Each point is reached from the start by the listed moves, each made 0, 1 or 2 times, or once backwards (-1), plus a little noise. Is the number of moves made odd or even? Then give how often each move was made.
(in the rows, 128 means zero)

Moves:
(1): [124 173 120]
(2): [156 136 172]
(3): [135 136 116]
Start: [130 139 133]
Points:
[126 184 125] => odd (1, 0, 0)
[179 146 233] => odd (0, 2, -1)
[ 94 222  74] => odd (2, -1, 0)

Moves:
(1): [143 104  96 129 112 152 153 173 116 120 154 130]
(2): [119 137 158 126 142 120 133 152 134 143 127 161]
(3): [134 140 128 130 148 134 150 131 120 115 139 130]
(4): [115 127 126 147 117 108 132 117 122 126 121 142]
(5): [105 103 120 128 122 130 149  84 115 148 102 136]
(6): [131 140 107 106  78 157 138  83 108 129 147 158]
(7): [134 151 130 131 102 132 114 116 108 140  90 125]
(8): [135 132 113 158 146 132 110 119 141 123 135 128]
(9): [120 134 137 122 125 129 116 123 149 108 100 124]
(10): [116 143  83 113  93 138 147 149 120 159 146 103]
(11): [140 112 103 120 149 100 142 131 138 121 132 146]
Start: [140 108 134 130 115 127 139 125 116 125 125 116]
Points:
[157 177 230 223 135 106  20 140 135  75  10  87] => odd (0, 0, 0, 1, -1, -1, 2, 1, 1, -1, -1)
[ 57 146 113 140 158  70 186 106 135 228  18 129] => odd (-1, 2, 1, 0, 2, -1, 1, 1, 1, 2, 1)
[131 249 129  79  36 144  94 170 117 195  63  64] => odd (-1, 1, 0, -1, -1, 0, 2, 0, 1, 2, 0)
[123 215 139 212  82 151 127 145  62 211 108 153] => odd (0, 2, 1, 1, 0, 0, 2, 2, -1, 1, -1)
[169 110 112 114  10 216 147 232  89 127 207 155] => odd (2, 1, -1, 0, -1, 1, 0, 0, 0, 0, -1)

Moves:
(1): [134 126 118 132 138 132 136 125 130 114 131 121 131 125 129 121 133 128
 124 140 132 130 121 127 129 129]
(2): [125 138 116 119 125 131 128 127 124 122 135 139 117 125 128 134 129 122
 130 129 122 137 121 121 127 132]
(3): [131 129 130 125 130 121 136 128 130 135 125 129 123 124 132 132 121 120
 127 136 124 129 127 122 129 132]
(4): [118 131 127 119 129 132 127 125 119 115 129 135 139 131 132 134 135 135
 116 127 122 139 128 130 132 112]
(5): [122 131 129 128 131 135 129 131 125 119 139 121 121 123 131 126 128 126
 135 135 125 124 126 135 133 116]
(6): [124 129 124 121 126 134 126 126 128 120 129 124 116 125 127 134 139 128
 129 131 124 134 128 126 135 127]
(7): [129 125 124 123 122 130 124 128 131 132 135 131 114 126 123 125 136 134
 129 140 124 133 124 139 131 139]
(8): [130 127 126 123 123 135 127 130 131 130 120 121 139 132 131 124 139 128
 127 124 136 132 130 124 123 124]
(9): [125 128 130 119 126 125 136 129 125 123 129 134 121 131 120 124 123 125
 130 124 135 122 132 128 130 128]
(10): [114 127 110 120 127 130 125 125 140 124 137 126 121 136 120 121 127 124
 127 130 126 135 131 134 123 127]
(11): [126 120 123 129 116 132 125 129 137 128 128 117 138 132 132 134 128 136
 122 136 115 121 138 132 115 124]
(12): [118 126 117 137 120 132 114 128 113 128 127 120 123 124 128 124 127 133
 131 137 123 124 128 135 131 125]
(13): [135 132 124 136 140 133 137 137 125 131 124 129 136 128 129 124 130 122
 126 132 131 114 134 119 121 123]
(14): [122 129 123 136 128 129 119 128 128 124 136 123 123 127 128 136 125 127
 128 123 136 125 121 129 133 118]
(15): [137 134 133 121 134 119 128 129 129 129 134 129 131 126 132 137 135 121
 124 118 124 127 133 131 126 133]
(16): [132 138 132 128 124 122 130 119 128 126 118 126 126 127 125 137 121 124
 126 137 128 127 134 122 127 130]
(17): [128 132 140 125 133 115 133 121 123 136 131 131 131 134 124 119 136 134
 127 116 135 123 125 128 131 136]
(18): [117 127 129 128 123 127 130 120 121 127 138 129 130 132 134 122 130 139
 133 130 131 131 133 134 141 134]
(19): [126 134 118 126 126 127 129 135 135 125 121 134 117 130 119 131 124 116
 137 113 132 127 117 137 128 126]
(20): [125 136 120 122 133 121 121 119 133 129 123 125 119 126 128 138 127 131
 132 132 129 128 132 123 119 120]
(21): [125 132 120 133 130 124 126 132 133 126 127 123 125 123 130 121 131 125
 132 129 131 123 133 123 127 119]
(22): [133 127 127 128 133 118 124 122 128 129 126 128 127 127 133 142 138 119
 132 132 124 141 127 116 121 114]
(23): [136 131 128 122 135 124 123 134 127 131 130 128 125 128 113 131 135 130
 130 124 128 141 114 130 131 138]
(24): [136 127 134 130 122 130 116 135 123 141 124 126 129 131 127 126 130 129
 130 117 125 120 131 131 135 125]
Start: [109 131 124 118 118 127 127 132 141 136 146 132 125 124 113 131 125 142
 121 131 119 122 134 126 130 130]
Points:
[ 82 119 180 127  69 120 146 103 142 153 156 104 121 117 163 132 101 166
 128 194  75 106 192 135 175 129] => odd (-1, -1, 2, 0, 2, 1, 0, -1, -1, 0, 1, -1, -1, -1, -1, 2, 0, 2, -1, -1, 1, 0, -1, 1)
[ 82 147 123 118  99 128  97 129  92 136 165 147  87 115 112 178 128 125
 151 150  67 171  95 138 168  95] => odd (-1, 1, 1, 1, 2, 0, 0, -1, -1, 0, 0, 1, 0, 0, -1, 1, 0, 1, 1, -1, -1, 2, 1, 1)
[  7 157  48  90  97 146 153 122 145 104 213 147 119 153 130  89 171 138
 131 159 121 136 144 137 127  65] => odd (-1, 2, 1, 2, 2, -1, 2, 2, 0, 2, 1, 0, 2, 1, -1, 0, 2, 2, 1, -1, 2, 1, -1, -1)
[123 161  70 102 116 141  93 183 136  92 165  99  65  81  88 196 149 128
  98 174  69 103 112 162 158  96] => odd (1, 0, 2, 2, 1, 2, 2, -1, 1, -1, 2, 1, 1, 2, 2, 1, -1, -1, 1, 0, 2, -1, 2, 1)
[133 169 149 108 179  95 149 108 149 106 182 108 110 111  98 112 152 157
 142 104 187 114  84 138 143 154] => odd (2, 0, -1, -1, 2, -1, 0, 1, 0, -1, -1, -1, -1, 1, 1, 0, 2, 0, 0, 2, 0, -1, 1, -1)
